Every row gives one point. The window is the flat piece filled in between its corners: a triangle in 3 columns, a solid with four corners in 4, and so on. A path goes straight from each point to the next, and from the last back to the first. After which points does the path pass through the window?

Window (3 x 3):
0: -0.10 -0.08 +0.08
1: +0.33 -0.40 +0.58
2: -0.03 +0.48 -0.29
Path:
(1): +0.22 -0.29 -0.14
(2): +0.39 -0.39 +0.27
(3): +0.05 -0.08 +0.68
(4): -0.39 -0.50 +0.71
(5): +0.58 -0.15 +0.25
(6): +0.27 -0.13 -0.36
(7): +0.06 +0.27 +0.26
(8): -0.03 -0.01 +0.29
(9): +0.04 -0.24 +0.05
(10): +0.34 -0.37 +0.06
(11): +0.09 +0.06 +0.65
(12): +0.28 +0.21 +0.74
Through the window after points: 2, 4, 8, 10

Window:
0: -0.11 +0.42 -0.25 +0.45 +0.14 -0.23
1: -0.37 +0.74 +0.38 +0.01 -0.63 -0.35
2: -0.30 -0.34 -0.08 -0.65 -0.13 -0.26
3: -0.47 +0.50 -0.37 +0.45 -0.49 -0.09
4: +0.06 -0.09 +0.26 +0.36 +0.44 +0.50
5: +0.44 -0.46 +0.90 +0.32 +0.00 +0.11
Path:
(1): +0.23 +0.42 -0.03 +0.43 -0.08 +0.07
(2): +0.14 +0.36 -0.26 +0.18 +0.08 +0.46
(3): -0.23 -0.05 -0.02 +0.34 +0.04 -0.17
(4): -0.63 +0.09 +0.09 -0.11 +0.10 -0.16
(5): +0.03 -0.05 -0.50 -0.44 -0.58 -0.28
(6): +0.35 -0.30 -0.43 -0.56 -0.14 +0.21
(7): -0.33 +0.09 +0.60 +0.90 +0.16 -0.03
(8): +0.00 -0.38 -0.01 +0.43 +0.36 -0.19
(9): +0.16 +0.01 +0.51 -0.16 -0.11 +0.50
(10): +0.14 +0.22 -0.03 +0.16 -0.16 +0.16
(11): -0.34 +0.28 +0.27 +0.66 +0.00 -0.08
(12): -0.31 +0.15 +0.20 +0.20 +0.01 -0.28
Through the window after points: 12

Window, 8 rows:
0: +0.41 +0.17 +0.56 -0.39 -0.21 +0.70 -0.27 -0.08
1: +0.67 +0.20 +0.31 +0.17 -0.35 +0.35 -0.25 -0.19
2: -0.40 -0.29 +0.32 +0.22 +0.52 -0.50 -0.13 +0.29
3: -0.16 -0.17 -0.16 -0.40 -0.01 -0.75 +0.04 +0.02
4: +0.40 -0.07 -0.34 +0.07 -0.05 +0.75 +0.00 -0.30
5: -0.48 +0.35 +0.11 +0.25 +0.20 -0.14 -0.23 +0.44
6: -0.42 +0.12 +0.10 -0.13 +0.36 -0.70 +0.16 -0.36
7: -0.73 -0.13 +0.48 +0.20 -0.15 -0.30 -0.25 +0.11
Path:
(1): -0.04 +0.09 +0.20 -0.16 -0.02 +0.42 -0.44 -0.15
(2): +0.92 +0.05 +0.30 -0.17 -0.26 +0.63 +0.47 +0.02
(3): +0.16 +0.09 +0.30 +0.68 +0.40 -0.46 +0.60 +0.19
(4): -0.16 -0.01 +0.00 -0.54 +0.06 +0.12 -0.51 -0.13
(5): +0.40 +0.10 -0.48 -0.04 -0.51 -0.12 -1.05 +0.30
(6): -0.27 -0.02 +0.94 +0.01 +0.40 +0.29 +0.64 -0.17
(7): -0.02 +0.11 +0.10 -0.01 -0.12 +0.07 +0.24 -0.07
(8): +0.19 +0.15 +0.23 -0.15 -0.01 +0.21 -0.57 -0.15
(9): +0.41 +0.06 +0.12 -0.24 -0.02 +0.11 -0.71 -0.49
(10): -0.11 -0.13 +0.29 +0.05 -0.03 +0.38 +0.51 +0.29
(11): +0.21 +0.28 +0.06 -0.26 -0.13 +0.07 +0.29 +0.21
(12): -0.21 -0.23 -0.15 +0.07 +0.14 -0.18 -0.33 -0.18
Through the window after points: 1, 11

Window:
0: -0.01 -0.54 -0.71 +0.23 -0.83 -0.05 +0.48 +0.22 -0.12 +0.01 -0.20
1: +0.19 +0.20 -0.37 +0.12 +0.34 -0.65 +0.13 -0.01 +0.98 +0.37 -0.17
2: +0.50 +0.30 -0.34 +0.25 -0.27 -0.70 +0.13 -0.11 -0.73 -0.15 +0.66
3: +0.17 -0.24 +0.31 -0.47 +0.25 +0.33 -0.19 +0.21 +0.40 +0.00 -0.30
4: -0.10 +0.03 +0.00 +0.37 -0.47 -0.65 +0.01 +0.32 +0.24 +0.33 +0.21
5: +0.08 -0.31 +0.08 +0.18 +0.02 -0.35 -0.22 -0.09 +0.28 -0.38 -0.53
6: +0.26 +0.34 -0.26 +0.57 +0.04 -0.31 -0.27 -0.04 +0.67 -0.47 +0.27
7: +0.55 -0.02 -0.51 +0.73 +0.82 +0.03 +0.60 -0.03 -0.19 +0.37 +0.21
8: +0.08 -0.97 +0.16 -0.25 -0.04 +0.21 +0.26 +0.01 +0.21 -0.04 +0.01
9: +0.21 -0.42 -0.59 +0.05 +0.50 -0.04 +0.10 +0.19 -0.76 -0.03 +0.45
10: -0.23 +0.19 +0.39 -0.18 +0.55 +0.09 -0.16 -0.33 -0.03 -0.58 +0.28
Path:
(1): +0.38 +0.07 +0.08 +0.06 -0.10 -0.11 +0.43 +0.38 -0.17 -0.37 +0.22
(2): +0.02 -0.38 -0.29 +0.21 +0.04 -0.28 -0.29 -0.28 +0.29 +0.03 -0.25
(3): +0.04 -0.43 -0.44 +0.09 -0.14 -0.42 -0.52 -0.45 -0.36 +0.29 +0.15
(4): +0.14 +0.00 -0.17 +0.16 +0.18 -0.03 +0.34 +0.21 +0.00 -0.17 +0.24
(5): +0.27 +0.27 +0.22 -0.06 +0.22 -0.17 +0.72 +0.49 +0.54 -0.44 +0.12
(6): +0.33 -0.26 -0.60 +0.73 +0.36 -0.19 -0.15 -0.34 -0.32 +0.36 +0.08
(7): +0.12 +0.15 -0.86 +0.67 -0.03 -0.03 -0.44 -0.23 -0.04 +0.23 +0.24
(8): +0.34 -0.51 +0.10 -0.24 +0.46 -0.16 +0.68 +0.36 -0.33 -0.23 +0.12
(9): +0.08 +0.06 -0.42 +0.17 +0.41 -0.57 +0.56 +0.45 +0.42 -0.03 -0.23
(10): +0.17 +0.15 +0.02 +0.12 +0.10 -0.17 -0.42 -0.46 +0.53 -0.01 +0.26
(11): +0.40 -0.29 -0.23 +0.35 -0.04 -0.26 -0.41 -0.03 -0.04 +0.67 +0.34
(12): +0.05 -0.15 -0.11 -0.02 +0.16 -0.03 +0.37 -0.04 +0.14 -0.72 -0.26
(13): +0.33 -0.05 +0.15 +0.08 +0.11 -0.47 +0.16 +0.43 +0.43 -0.40 -0.27
(14): -0.10 -0.47 -0.13 +0.02 +0.06 +0.24 -0.36 -0.47 -0.02 +0.10 -0.25
(15): -0.04 -0.09 -0.37 +0.12 -0.30 -0.04 +0.01 -0.28 -0.14 +0.49 +0.50
(16): +0.27 -0.12 -0.04 +0.28 +0.30 -0.67 +0.10 +0.63 -0.04 -0.39 -0.04
Through the window after points: 1, 5, 7, 9, 13, 15
